Each wall is flat, endless, passes through zero and stands at right angles to its row. A trip goes straight from one point to another. List the walls that it crosses, first one first.

Walls:
(1): 0.020 -0.022
(2): -0.056 0.023
(3): -0.042 -0.026
Trips:
-0.042 -0.010 to -0.046 -0.002 => none
0.017 0.048 to 0.000 -0.020 => 2, 1, 3
-0.033 -0.018 to 0.004 0.025 => 3
0.034 -0.078 to 0.060 0.018 => 3
-0.003 -0.020 to -0.047 0.058 => 2, 1

Walls:
(1): -0.037 0.032 -0.016 -0.007 -0.051 0.019 0.024 -0.052
(2): 0.033 -0.068 -0.017 -0.008 0.035 -0.007 0.050 0.037
(3): 0.031 -0.011 -0.008 0.035 -0.012 0.023 -0.040 -0.029
(4): -0.055 0.096 -0.028 -0.022 0.003 -0.004 -0.015 -0.003
(5): 0.003 0.003 -0.035 -0.025 0.034 -0.020 0.035 0.019
Trips:
-0.022 -0.038 0.001 -0.022 -0.040 -0.055 -0.025 -0.005 to 0.013 0.054 -0.032 0.039 -0.003 -0.005 -0.013 0.036 => 4, 1, 3, 5
-0.059 -0.079 -0.006 0.003 -0.079 0.013 -0.052 -0.021 to 0.026 0.020 -0.064 -0.016 -0.029 0.029 0.059 -0.024 => 2, 5, 4, 3
-0.057 -0.002 0.027 0.008 -0.039 -0.062 -0.083 -0.025 to -0.013 -0.015 -0.052 0.065 0.010 -0.020 -0.090 -0.012 => 1
0.038 0.003 -0.022 0.058 -0.026 -0.031 -0.037 -0.013 to -0.046 0.015 0.034 -0.016 -0.033 0.012 -0.027 -0.003 => 1, 4, 3
0.049 0.017 -0.003 0.033 0.003 -0.020 -0.025 -0.029 to 0.005 0.005 -0.003 0.015 -0.007 -0.014 0.002 0.058 => 2, 5, 3
0.077 0.020 -0.029 0.040 0.020 -0.052 -0.085 -0.010 to 0.006 -0.061 0.004 -0.025 0.020 -0.069 -0.045 0.040 => 2, 5, 3
-0.041 -0.017 -0.026 -0.027 0.000 0.033 -0.021 0.058 to -0.073 -0.044 -0.017 0.021 0.026 -0.056 0.025 -0.027 => 1, 4
-0.027 0.003 0.002 -0.027 0.014 0.000 0.035 -0.044 to -0.022 0.005 0.000 0.018 0.011 0.073 0.008 -0.012 => 5, 3

Walls:
(1): 0.001 -0.021 0.018 0.040 -0.034 0.030 0.002 0.017 -0.095 -0.039 0.012 0.065 -0.016 -0.030
(2): 0.020 0.015 0.000 0.029 0.060 0.037 0.053 -0.056 0.015 0.047 0.009 -0.028 -0.028 -0.051
(3): -0.022 -0.044 0.016 -0.020 0.024 0.031 0.051 -0.037 0.041 -0.045 0.008 0.036 0.077 0.054
(4): 0.010 -0.018 -0.041 -0.014 0.034 -0.048 -0.018 -0.018 0.053 -0.018 -0.052 -0.032 -0.030 -0.021
(5): 0.024 -0.037 -0.058 0.027 0.063 -0.012 -0.061 -0.042 0.014 0.008 0.020 0.014 0.043 0.074
(6): 0.001 0.029 -0.017 -0.027 0.020 0.010 -0.032 0.000 0.023 0.029 0.013 -0.042 -0.012 0.025
(7): -0.037 -0.032 -0.030 -0.035 0.005 0.003 -0.011 0.024 0.119 -0.041 0.040 -0.016 0.025 -0.048
Trips:
-0.004 0.039 -0.031 -0.009 -0.019 -0.020 0.010 0.026 0.036 -0.050 -0.022 0.015 0.059 0.010 to 0.031 0.048 0.037 -0.041 -0.042 -0.009 -0.033 0.029 0.017 -0.043 -0.037 0.000 0.017 -0.009 => 5, 3, 6
-0.004 -0.062 0.046 -0.044 0.026 0.032 -0.026 -0.016 0.044 0.049 -0.005 0.025 0.014 0.055 to 0.059 0.007 0.060 -0.020 0.016 -0.054 -0.031 0.050 -0.062 0.000 -0.022 0.024 0.035 -0.023 => 7, 6, 1, 3, 5
-0.021 0.000 0.041 0.016 0.031 -0.059 0.000 -0.007 0.005 -0.016 -0.028 -0.025 -0.047 -0.052 to -0.023 -0.010 0.007 -0.005 0.030 -0.005 -0.030 -0.016 0.028 -0.007 -0.041 -0.039 -0.028 0.012 => 6, 5

Walls:
(1): -0.046 -0.002 -0.063 0.008 0.000 -0.062 -0.058 -0.092 -0.011 -0.012 0.005 0.023 0.004 -0.014 0.007 -0.054 0.023 -0.046 -0.043 0.031 0.050 0.024 0.009 -0.010 0.042 0.028 -0.041 -0.039 0.014 0.010 -0.061 0.003
(2): 0.032 -0.019 -0.052 -0.004 0.003 -0.058 -0.096 0.000 0.030 0.019 -0.034 -0.021 0.015 -0.011 0.033 -0.017 0.015 0.053 0.008 -0.011 -0.015 0.029 -0.022 0.019 0.073 0.006 0.030 -0.036 0.024 0.032 -0.063 0.006
(3): 0.003 0.021 -0.006 0.043 0.005 -0.034 -0.030 -0.016 -0.019 0.006 -0.007 -0.110 0.045 -0.049 -0.008 0.010 -0.049 -0.005 0.009 -0.002 0.077 -0.045 -0.041 0.008 0.002 -0.021 0.023 0.011 0.007 -0.019 -0.022 0.084
(4): -0.025 0.023 -0.020 0.018 0.051 0.070 -0.068 -0.028 0.026 0.017 -0.049 -0.006 -0.016 0.028 0.035 0.012 0.028 -0.043 -0.046 0.005 0.020 -0.054 0.098 0.021 0.013 0.052 -0.038 -0.034 -0.021 0.012 0.051 0.014
Trips:
-0.043 0.034 -0.016 -0.020 -0.038 -0.038 -0.014 0.056 -0.032 -0.001 0.032 -0.025 -0.012 -0.018 0.055 0.062 0.052 -0.057 -0.004 0.009 -0.014 0.010 -0.059 0.031 0.031 -0.016 0.000 0.063 0.013 -0.018 -0.068 0.077 to 0.000 -0.008 -0.026 -0.020 0.040 -0.019 0.008 0.030 0.009 -0.079 -0.016 0.033 -0.004 -0.050 -0.022 -0.020 -0.046 0.026 -0.035 -0.022 0.102 0.013 0.019 0.007 0.036 -0.051 -0.014 0.021 0.035 -0.001 0.004 0.013 => none
-0.038 0.019 0.018 -0.044 0.023 0.003 0.010 -0.085 0.006 0.040 0.028 0.028 -0.022 0.112 0.004 0.053 -0.027 -0.059 -0.009 -0.007 -0.024 -0.073 -0.018 0.024 -0.035 0.006 -0.057 -0.001 -0.021 -0.075 0.027 0.014 to -0.008 0.001 -0.030 0.042 -0.025 -0.060 -0.039 0.021 0.029 0.030 0.022 -0.004 -0.007 -0.002 0.043 -0.027 0.081 0.001 0.007 -0.045 0.054 0.017 0.013 0.025 -0.050 -0.018 0.082 -0.025 -0.021 -0.044 -0.017 0.017 => 3, 2, 4
0.075 -0.013 -0.015 0.020 0.004 -0.011 0.034 -0.028 -0.015 0.015 0.029 -0.021 -0.088 -0.010 0.047 -0.018 -0.027 -0.036 -0.014 0.018 0.007 -0.007 0.027 0.015 0.002 -0.011 0.036 -0.017 -0.021 0.016 0.073 -0.020 to -0.057 0.041 -0.003 0.029 0.027 0.028 -0.022 0.033 -0.003 0.052 -0.087 -0.007 0.007 0.011 -0.022 -0.015 -0.037 -0.023 -0.050 -0.004 -0.043 0.026 0.094 0.012 0.011 0.016 0.016 -0.009 -0.028 -0.007 0.023 -0.011 => none
0.027 -0.040 0.024 0.038 -0.023 -0.054 0.013 0.064 0.027 0.003 0.072 0.009 -0.045 -0.017 -0.015 -0.024 0.001 -0.048 0.040 0.007 -0.010 0.075 -0.027 -0.036 0.007 0.038 0.070 0.010 0.015 0.062 -0.117 0.005 to 0.026 0.022 -0.004 0.052 -0.005 -0.026 0.017 0.022 -0.035 -0.020 -0.060 -0.008 0.048 0.010 0.017 0.019 -0.037 0.026 0.013 -0.008 -0.035 -0.021 0.029 -0.008 0.036 -0.018 -0.036 0.032 0.024 -0.047 0.001 -0.006 => 3, 1
-0.069 -0.022 0.035 -0.048 -0.012 -0.004 -0.044 0.063 -0.006 0.054 -0.014 -0.092 -0.036 -0.016 0.086 -0.017 -0.029 0.024 0.002 -0.010 0.022 0.054 -0.038 0.018 -0.049 0.052 0.010 0.008 -0.039 0.037 0.032 0.037 to 0.047 0.016 -0.011 -0.027 -0.010 -0.014 0.014 0.008 0.019 -0.001 -0.052 0.023 0.035 0.049 -0.006 0.054 0.016 -0.057 0.029 -0.037 0.038 -0.047 0.047 0.021 0.081 0.016 -0.016 0.033 0.041 0.051 0.006 -0.042 => 3
0.020 -0.032 0.023 -0.029 0.020 0.010 0.024 -0.039 0.007 -0.007 -0.076 0.000 -0.012 0.005 -0.042 -0.027 0.015 -0.039 -0.047 0.001 -0.039 0.037 0.061 0.021 0.017 0.008 0.029 -0.011 -0.043 0.066 0.047 0.012 to 0.002 -0.007 -0.020 0.024 0.074 -0.028 0.036 0.008 0.019 0.032 0.036 0.046 -0.042 0.024 -0.046 -0.021 -0.056 -0.049 0.015 0.041 0.035 -0.044 -0.007 -0.014 -0.009 0.009 0.026 -0.017 -0.049 -0.016 0.007 0.014 => 3
-0.023 0.007 -0.024 -0.007 0.013 0.035 -0.010 0.050 -0.035 0.021 -0.020 0.021 0.029 -0.032 0.036 -0.006 0.019 -0.024 -0.001 0.000 -0.050 -0.036 0.032 0.023 0.054 0.028 0.032 -0.009 0.016 -0.011 0.024 0.026 to 0.021 -0.019 0.026 0.012 0.031 0.021 -0.015 -0.035 -0.016 -0.015 -0.003 0.070 0.004 -0.077 -0.015 0.002 -0.010 -0.054 0.025 0.009 -0.058 0.029 -0.034 -0.017 -0.042 -0.043 0.008 -0.037 -0.061 0.030 0.041 0.071 => 2, 4
0.006 -0.038 0.009 0.068 -0.007 -0.026 -0.043 0.053 0.004 -0.025 -0.023 -0.055 0.092 0.021 0.062 0.006 0.032 0.027 -0.014 -0.020 -0.034 -0.003 0.058 -0.050 -0.005 0.009 -0.049 -0.006 0.021 -0.060 0.025 0.007 to -0.004 0.041 0.016 -0.033 0.034 0.062 -0.016 0.002 -0.017 -0.029 -0.037 0.045 -0.010 -0.003 0.060 -0.008 -0.004 -0.002 0.042 0.011 0.002 -0.102 -0.004 -0.020 0.027 0.010 0.008 0.003 -0.017 -0.056 0.032 -0.045 => 2, 3
